Each row of a before or after table is a point. One or more steps were done to the points. Then noise was added and the rows were shuffled. The steps act on how far a point lies along the listed directions, d1 being the first. What was done? A step turns or swaps two directions, mirrors them in a line or flattens them onto one, adds a multiple of one to another, or multiplies one. Angles are multiples of 10 degrees, from the lower direction toward the higher: turns from -170 to 170, lines from 10 to 170 but not 90. Use the fewest steps. Two steps may share a direction if one is a turn and the other turns, adds or multiplies; they go together, in the order done. Otherwise the lowest direction goes first.

Directions:
(1): [-44 -37]
(2): [ 37 -44]
Before, 14 rows:
[[-33  38]
 [ 53 -38]
 [-64  51]
 [ 11  41]
 [ -6   7]
 [-41   6]
 [-16 -25]
 [ 92  -8]
 [ -3 -55]
 [ 35 -39]
 [ 78 -60]
 [ 15  19]
 [ 31  12]
 [-30  39]]
After (14 x 2):
[[-93   6]
 [-12  21]
 [-57 -28]
 [ 39  -3]
 [ 11 -24]
 [-41 -32]
 [-84 -43]
 [ 38  34]
 [ 36  31]
 [ -6  41]
 [ -9 -56]
 [-30  18]
 [ 70  38]
 [  5   5]]
Steps: swap d1 and d2

Directions:
(1): [ -8 -13 -17  39 -33  73  -2 -70]
(2): [ -2  66  74  20 -48   3 -28   9]
Before, 8 rows:
[[  2  67  77 -13 -13 -50 -26  41]
 [-11   8  -1   0  22  -5   5   0]
 [  6 -61 -71   6   6  58  38 -77]
 [-14  32  74  38 -59   4 -40  -6]
 [ -2 -17 -33  -2  -6  20  18   3]
 [ -6  58  85  57 -35  35 -14   7]
 [  3 -87 -77  30  12  97   1 -85]
 [-14  39  46 -15 -19 -40 -24  34]]
After (8 x 8):
[[  5  61  64  38 -76  47 -13 -45]
 [  7 -42 -41 -51  70 -61  20  32]
 [  3  11  38 -15  52 -61  14  90]
 [-12   3  -3   5  17   3   6 -10]
 [ -5  14  -1  11 -33  27   6   0]
 [  3  66  98  53 -77  63 -60 -27]
 [-12 -35 -36 -37  35 -41   9  25]
 [ -2 -11  30 -24  24 -82 -12  66]]
Steps: turn d1 and d2 by 100 degrees

Directions:
(1): [-36  25 -83   1  -7  66  25  -7  -5 -12  18 -75]
(2): [-72  -8  -5 -45  51   8  21 -71 -17  43 -30  40]
(3): [ 63 -81 -28 -41  31  -4   9 -45  40 -39 -11 -25]
(4): [ 15 -46  27 -30   1  75 -62  16 -78  10  12  -3]
(5): [  8   0  19  54  92 -27  27  -8 -54 -18  53 -26]
(6): [ 13  33  61  -1  39  37  21  19  14  -8 -92 -51]
Before (10 x 12):
[[ -20   45   35   69   -9  -97   77   54   16   -4  -15   55]
 [  24  -47  -35  -18    3   68  -26   -1  -19    6  -59  -68]
 [  78  -44   44  -31  -39  -46  -54   -4  104   -3 -104   28]
 [ -34   -6  -53  -19    5   68    0    1  -57   15   36  -17]
 [ -20  -18   20  -48   24   22   -2  -12   25   18  -59    6]
 [ -32    1  -35   29   14   38  -37   30 -106   28   80  -21]
 [  40  -42   56  -69   19  -47   -9  -26   66   -8  -81   28]
 [  38  -63   33   29   38  -58   13   -6    6  -24   30   23]
 [  45  -14   36   27   33    4   15   11   45   -7  -63   -2]
 [  29  -82   85  -77   26   45  -55   25   10    3  -64  -15]]
After:
[[ -14  -16    4   32   79  -12   12  -23  -48   23  -33  -23]
 [ -45   43   23   23   35   -8   20   19   -1   19   -8    0]
 [ -64   47   10  -19   41  -27   34  -31   18   26  -41    3]
 [  29  -24  -27  -18 -103    2   24   61   59  -26  -47   11]
 [ -33   19  -17   15   74  -58   39  -72   60   15  -54   -6]
 [ -32  -55   -6  -38  -15   41  -14  -18  -10   18  -16   30]
 [  -5   -8    9    8   28   31   15  -12   27   16  -60    7]
 [   6   -1    6   19   19    8   -4   32  -56    3   42    6]
 [  51  -46   -3   16    5   19  -61   43  -68   -2   62  -20]
 [ -56   -3   54    8  122   -2   27   -3  -31   11    6  -38]]
Steps: multiply d1 by 0; turn d2 and d3 by -90 degrees; mirror d4 and d5 in the line at 30 degrees; multiply d6 by 0.7

Directions:
(1): [ 14 -13  73  26 -63  24 -31   1  37  78  -2 -12 -27  13  30 -15  11  54
 -14 -97  13 -46  49  35]
(2): [ 17  -8  47  60  44 -45  -7   5  73  10  58  23  32  23  34 -54  29 -99
 -41   2 -48   5  -6  -5]
Before (12 x 24):
[[   4    9   29   15   -5    2   11    7   -1    7   -2  -12   24   16
   -11   -5    7  -16  -10  -22    2   -5   -4    3]
 [ -21   15  -59  -59  -36   26    9  -22  -42  -22  -36    0  -19  -18
   -18   44  -42   63   36   29   35   25   -6    9]
 [  10   -8   81   64  -28   10  -24   13   72   79   17    3  -17   29
    44  -32   22   18  -25 -114    0  -54   56   37]
 [ -17  -32    5  -21  -76   46  -19    7  -28   54  -53  -21  -41   -6
   -16   39  -24  112   29  -51   16  -22   43   18]
 [   2   -4  -13  -43  -89   46    3  -13  -62   46  -71  -15  -39  -24
    -8   55  -11  113   18  -63   52  -49   26   15]
 [   5  -26   64    1  -58   18  -28  -13    1   52  -11  -28  -28   13
    23    2   -4   73    4  -68   -1  -59   10   35]
 [ -15  -15  -36  -74  -52   46    6    0  -65   -3  -61   -9  -55  -40
   -16   51  -44  108   53    9   45  -18   30   11]
 [ -21   -8  -26  -53  -63   58   -7  -12  -66    8  -50   -6  -41  -19
   -37   55  -15  121   54  -28   50   -8   14   14]
 [   0    1   13   -5    2   18    8   -9  -10   -4   13    4    1  -14
   -13    3   -5   11   -7    4    3    3   -1  -13]
 [  -4    3  -58  -58   14   -6   13   -4  -72  -30  -26   -1  -11  -12
   -36   45  -31   19   44   34   25    2  -25  -16]
 [   7   -3    8   20    2   -2   -7  -20   12   32    6    4   -9  -16
    22   -2    8   23  -23  -30    9  -13   19   23]
 [  21    6   28   15   -7  -11    0    4   21   14   -1    3    9   19
    23    0   19    3  -16  -16  -14  -30   13   18]]
After:
[[   8   -2    5   29   25  -16   -5  -20   21   20   19   11    4  -13
    24   -9   12  -11  -30  -13   -3   -7    8   18]
 [   2   10   19   13    6   -4   16    8   -3   -4    2   -7   30   14
   -15   -2    6  -28   -9   -9   -1    2  -13   -3]
 [  19    9   15   16   16  -24    5    4   21   -6    7    8   21   18
    19   -2   20  -25  -18   11  -24  -18    0    7]
 [   0    1   18   -3   -1   18    7  -11   -7    0   13    4    0  -15
   -10    1   -6   14   -8   -2    3    1    3  -12]
 [  15  -26   85   43  -11  -20  -30  -10   49   44   32   -7    3   28
    44  -37   16  -16  -24  -45  -41  -46   -5   26]
 [   7  -30   54  -18  -78   40  -26    3   12   69  -29   -5  -58  -13
    28    6  -17   94   15  -74   25  -54   69   38]
 [   4  -43   73   42  -60   13  -36   11   50   90   -1   -6  -22   19
    24  -17    6   41  -12  -81  -24  -34   52   25]
 [  10   -2   51   84   53  -42   -1   17   91   17   59   30   29   35
    41  -58   33  -99  -44  -30  -44  -11    8    5]
 [  -8    2    5  -27  -76   35  -14  -22   -1   38  -26   -7  -36   -6
    11   22  -30   87   17  -43   37   -8   29   31]
 [   7   -2  -12  -46  -35   16   -6   -4  -54   25  -37  -11  -35   -7
   -18   40  -29   70   39  -37   40  -29   10   10]
 [   1  -25   64   11  -81   44  -37   -6   17   72   -9    2  -39    7
    10    5   17   91   13 -102   24  -40   47   38]
 [  25  -19   71   29  -78   16  -20  -10   31  100  -17    0  -23    3
    41   -5   25   46  -29 -115   12  -70   48   30]]
Steps: turn d1 and d2 by 60 degrees

Directions:
(1): [ -38   34    7  -14  -12  -64  -58  -22   63   -1  -12   54   13   13
  -11 -105  -88  -10   74   18   21   -8   15  -27  108    2    1  -40
  -69   34  -34   -6  -20   -8  -61  -42  -34  -67  -34    6  -10   11
   22   58   41  -17  -24   47    2   12   12   20  -29    0   64   -5
  -55  -15   50   42    8  -14   77   35]
(2): [  2 -25 -72  59  71 -52 -14  28 -48 -35  17  14  22  32   1 -32  -5  13
  71 -10  26 -34 -69  26  67  32  51  26  54  -3  57  22 -46 -40   3 -16
 -28  -6 -53  -2 -59 -93 -34 -19 -53  30 -41   9  31  43  53   1  51   5
 -63  67 -30  19  -9  49 -28 -11 -66 -43]
(3): [-19 -56  21  58  23   9 -37  39 -34   9 -80  27  32 -53  -5  -5  21  63
 -62 -61  15 -63  50   0  20  81  18  -9   5  73 -22 -63  47  35 -50  -2
  28 -69 -40  22 -12  -7 -50  60 -36   5 -12 -75 -38  -1  17 -89 -36  27
 -36  20  28 -34   9 -47  48 -16  15  19]
(4): [  49   40   81   55  -39   15  -26  100  -39   11  -60  -50   49   -8
   57    6  -14  -48  -15    2 -101   13  -35    3  -12  -11  -16   39
   39   12   15   24  -24   16  -15  -37  -78   -7   31  -10  -33   19
   13   22  -30  -67   73    7   14   51   59  -60   20  -18    5    5
  -51   36   45   25  -51   44   51   38]
(5): [ 105  -68   37  -11   20   -1  -37   12   -6   41   -5   -9   43  -34
    4  -42  -71   -6  -47  -47   -4  -27    4   39   30   -5   -1   26
 -117  -13   35   16   39    9   49   -6   84  -31   78    1   18  -34
   45  -13   67   53   48   29   40    1    9   -8   35   19  -40  -14
   -6   39   36   46   30  -24  -20  -90]
(6): [-66 -23  38 -75  10  10  42  19  14 115 -82  12 -11 -53  69  -1  37 -94
  -4  67  -7  29  15   9  18 -39  11  15  38  53 -95 -11  -9  -1  39  -5
  10 -35 -17  -5 -38 -54 -47   4  24  36 -65  17  19  55  19  19  28   9
 -20 -41 -27  61 -49   0  34 -27 -24 -25]
Before:
[[ -27   85   50  -27  -80  -13   -1   23   55   29  -11  -21   17   14
    23   15  -26  -47   27   49  -66   42   20  -37  -10  -30  -44   -9
     7   -3  -40   -2  -14   12  -24  -11  -68  -13   18   -6   11   48
    25   44   13  -68   23   32  -11    7   -8   18  -17  -24   67  -44
   -29   13   10  -13  -15   47   85   54]
 [ -57   16  -23   13   14  -17   31    4  -33   -7  -25   -6  -12   20
    17   10   59   -3   39   12    3    0  -22   13    7   40   16   12
   103   30  -17   -3  -12   -1  -39   31  -40   -1  -48   11  -22  -14
   -46   30  -68  -16  -57  -30  -20   11   19  -13    1    9  -20   19
    -5  -26    2  -21  -17    4  -20   41]
 [  -8   19   77  -29  -29   49   19   62  -11   59  -77  -31    8  -21
    53    5   10  -71  -10   71  -67   48  -15  -15   -7  -70  -12    7
    26   10  -49   21  -30    6   20  -20  -42   -1   -1   -9   -2    4
   -12    1   -7  -39   17   12   37   40   30    9   17   -8   19  -51
   -47   62   13   12    5   23   35   36]
 [  46   70   56   64  -48    6  -45   53  -44  -58   -5  -66   24   33
    34   10   -1   -1    5   -7  -73    8  -26  -20  -40  -10  -14   28
    42  -18   62   13  -23   40  -65  -15  -93    2   26   -3  -15   67
    36   26  -47  -64   63   13  -30   29   37  -59    5   -9   27   12
   -22  -11   45   11  -58   51   74   54]
 [ -39   -8    8  -12   47  -32  -15   30   20   39  -20   26   29  -32
    14  -42  -21  -37   10   26    4   -2   -2    1   68   21   28    6
   -13   34  -20   -1  -16    6   -1  -29    4  -52  -37    7  -34  -49
   -24   11    0   26  -33   17   12   44   20  -10    6    8  -15  -18
   -24   28   -1   23   20  -13  -27  -32]
 [ -28   80  -23   47  -27    4   -8   40  -22  -47   24  -12   -2   30
    -2   26   23   -2   63   29  -48   15  -69  -24  -14   -7  -24    1
    83  -34    5   31  -43  -13  -33  -10 -121   51  -34   -8  -21   12
    -9  -18  -66  -46   23   -8   13   20    9  -27    7  -56   11   32
   -35   -1   21    3  -75   28   -2   72]
 [  45   10    8   -4  -19  -31  -58  -25   26  -56   51   10    9   36
   -13  -62  -66   11   30  -19    4  -14  -24  -14   21   -8   -7  -12
   -72  -37   40   24  -15    1   23   -9    1   -9   28   22   15   32
    71   18   27   -7   43   41    6  -31  -24   23  -27  -38   20   -1
   -18  -15   24   43  -13   25   46   -9]
 [ -56   32   -4  -15   -9   18   31   42    5   29    2   -6  -22    6
    36   18   42  -86   30   75  -22   81  -33    7   -3  -50    5   34
   107   -8  -18   13  -57   -8   17  -11  -66   42  -49  -18  -28  -11
   -17   -7  -26    4  -27   26   26   45   20   45   39  -17   10  -27
   -42   44  -31   28  -55   35   -4    4]
 [ -19   15  -36   53   29   -1   13   14  -26  -83   27    0   -2   12
   -53   46   53   55  -11   -3    1  -11    4   10  -42   56    0    7
    48   -4   25  -14  -14   21  -35   36   -1   14  -25  -11   21   22
     0    6  -71  -56   10  -47  -18  -27  -13   -9  -56  -11   -2   30
    25  -51    1  -44    7   14  -17   58]
 [  42  -13    2   41  -20   46  -15   -7  -34   -6   20    0    7  -28
   -36   30   23   66  -70  -54    6  -35   55   12  -67   39  -30  -20
   -49  -16   49  -32   51   22  -22   46   48   11   34   15   37   66
    19   23   -2   -2   47  -52  -21  -61   -9  -37  -31   22  -16    4
    38  -47   -5  -37    9    2   20   -6]
 [  31   58  -14   22  -37  -18    2   -4  -13  -49   49  -14  -24   69
    -7   -3  -47   13   35   28  -24   14  -53  -13  -17  -13   -8    9
    -6  -47   70   35  -50  -24   14  -10  -59   43    3   -6   19   29
    21   -6   -6  -29   41   17  -15   -7   23   30   -4  -21   27    6
     4  -31   22   22  -67   12   26   12]
 [  42  -36   46  -60  -15   33   12   -4   20   35   20  -22    1  -36
    30   40   15  -40  -43    7  -13    2   14  -17  -27  -20  -35    4
   -17   -9  -19   -1   23    6   51   15   20   13   40    0   24    5
    20  -24   23    0    0   26   14   -3  -11   22    7   -9   -2  -46
    18   19  -27  -12   -2  -12  -27  -24]]
After:
[[ -22   16   61  -33  -17   27   14   60   -8   62  -82  -17    9  -18
    50  -21   -4  -77   14   75  -57   40  -21  -14   23  -67   -1    4
    20   19  -51   22  -39   -3   12  -27  -45  -14  -20   -5  -14  -10
   -17    5   -5  -29   -2   23   46   52   38   16   19   -3   17  -46
   -59   65   13   24   11   14   33   32]
 [ -40   16  -34  -63  -11   -1   57  -57   18   25   36   14  -68   35
     4   13    2  -13   21   68   26   33  -15   -7  -25  -31    2   -5
    -3  -26   -4   11  -31  -28   58   20    8   36  -12   -3   23   -6
   -13  -26   29   36  -43   13  -14   -9  -11   74    2   -4    7  -29
    32  -16  -43   -7  -14  -31  -20  -29]
 [ -67   63   29  -66  -62  -23   17   -5   71   65  -18    2   -2   -1
    27    6  -13  -65   41   71  -29   43   36  -36   10  -39  -35  -20
     5   17  -81  -14  -14    4   -8   -1  -39  -27    1   -2    6   17
     2   41   31  -31  -31   38   -6   16  -18   47  -16  -13   63  -56
   -20   24  -20  -16   14   20   57   28]
 [ -96   -7   -2  -98   16   -3   42  -48   22   73  -33   16  -51  -25
    45   -5   59  -57   29   77   44   29   36  -12    7  -41   23   -1
    44   33  -75  -30  -11   20    1   24   10  -36  -38    4  -22  -34
   -39    7   22   66 -117   29  -23   35   -6   40   17   21   -5  -42
     3   20  -76  -19   50  -40  -23  -24]
 [-102   33  -43  -53   -4   24   57  -18   10   30    8   15  -51   -8
    11   49   79  -33   42   73    9   34  -25  -17  -25  -34  -15  -11
    89   -9  -76    1  -19  -14   16   23  -46   50  -51   -7  -11  -27
   -48  -42  -26   22  -62  -12   13   12  -33   22    9  -39   -8  -12
    -1   17  -54  -30  -12  -18  -59   28]
 [  47  -12   22   -8    3  -27  -45   17   18  -12   26   -1   35    1
    21  -37  -52  -28   32   -2  -10  -21  -21  -19   62    1  -18    3
   -31   -4   16   15  -15  -12    1  -23  -32  -22    4    2  -11  -19
    29    2    8  -15    1   55   30   22   29   17   12  -10   13   -3
   -39   14   21   48  -33   -8    6   -9]
 [  30    7   55   21   -2   34    1   62  -11   20  -14  -33   35  -39
    13   42   14  -15  -75   -5  -59   11    5    0  -42   14   -8   24
     5   -4   17    6   18   39   13  -11   -1   -1   28    1    2   18
     0   -2  -23  -19   60  -21   -6   15    1  -55   -5   -5  -12  -29
    14   21   10  -18   -5   28  -10   -4]
 [ -69   -7  -66   14   58  -30   26  -13   -2  -56   21   43  -16    6
   -53    8   45   37   30   25   45  -13   13   10   13   55   17   -9
    37   21  -10  -23  -26    2  -32   33   15  -15  -64   -9    3  -23
   -24   12  -54  -15  -58  -27   -5  -11  -15   27  -50   -4   -8   27
    15  -41  -19  -28   33  -19  -37   33]
 [ -27  -25  -52   20   31  -33  -41  -33    3    6   11   71    8  -14
   -41  -70  -25   52   33  -22   69  -55   39   12   62   52   13  -41
   -66   23   19  -37   12  -14  -49   17   39  -51  -42   23  -10  -12
    -6   46   18   40  -44   -8    3  -25   19    8  -19   36  -15   24
   -10  -33   -9   15   30  -38   11  -28]
 [ -39   20  -13   17    0    7   38   13  -41  -12  -24  -24  -18   17
    20   35   72    3   13    3  -13    4  -18   14  -26   35    3   22
   110   22   -7   -2   -6    8  -35   41  -37   15  -25   12  -10    5
   -39   25  -74  -26  -32  -42  -28    4    9  -23   -4    6  -21   12
     6  -30   -1  -32  -20   14  -18   47]
 [ -36   39    9    4  -23   30   25   51   -8   16    4  -23  -16   11
    33   30   39  -78   17   63  -43   81  -35    7  -20  -46   -4   45
   109  -19    0   21  -55   -1   13   -9  -76   54  -36  -21  -22    9
     1   -5  -35  -13    3   18   26   41   24   32   37  -22   13  -23
   -37   38  -15   21  -71   48   10   14]
 [   8  -21    7  -77  -15    6   -4  -63   43    4   41   12  -32    2
    -3  -15  -10   -9  -14    8   32    8   14   -8  -27  -32  -12  -17
   -64  -30  -16    3   12    9   67   27   63    6   37   19   36   23
    44   -6   50   36    3   26    1  -48  -61   48  -27  -32    0  -40
    23   -6  -33    2   31    0    7  -37]]
Steps: mirror d1 and d2 in the line at 130 degrees; swap d4 and d6
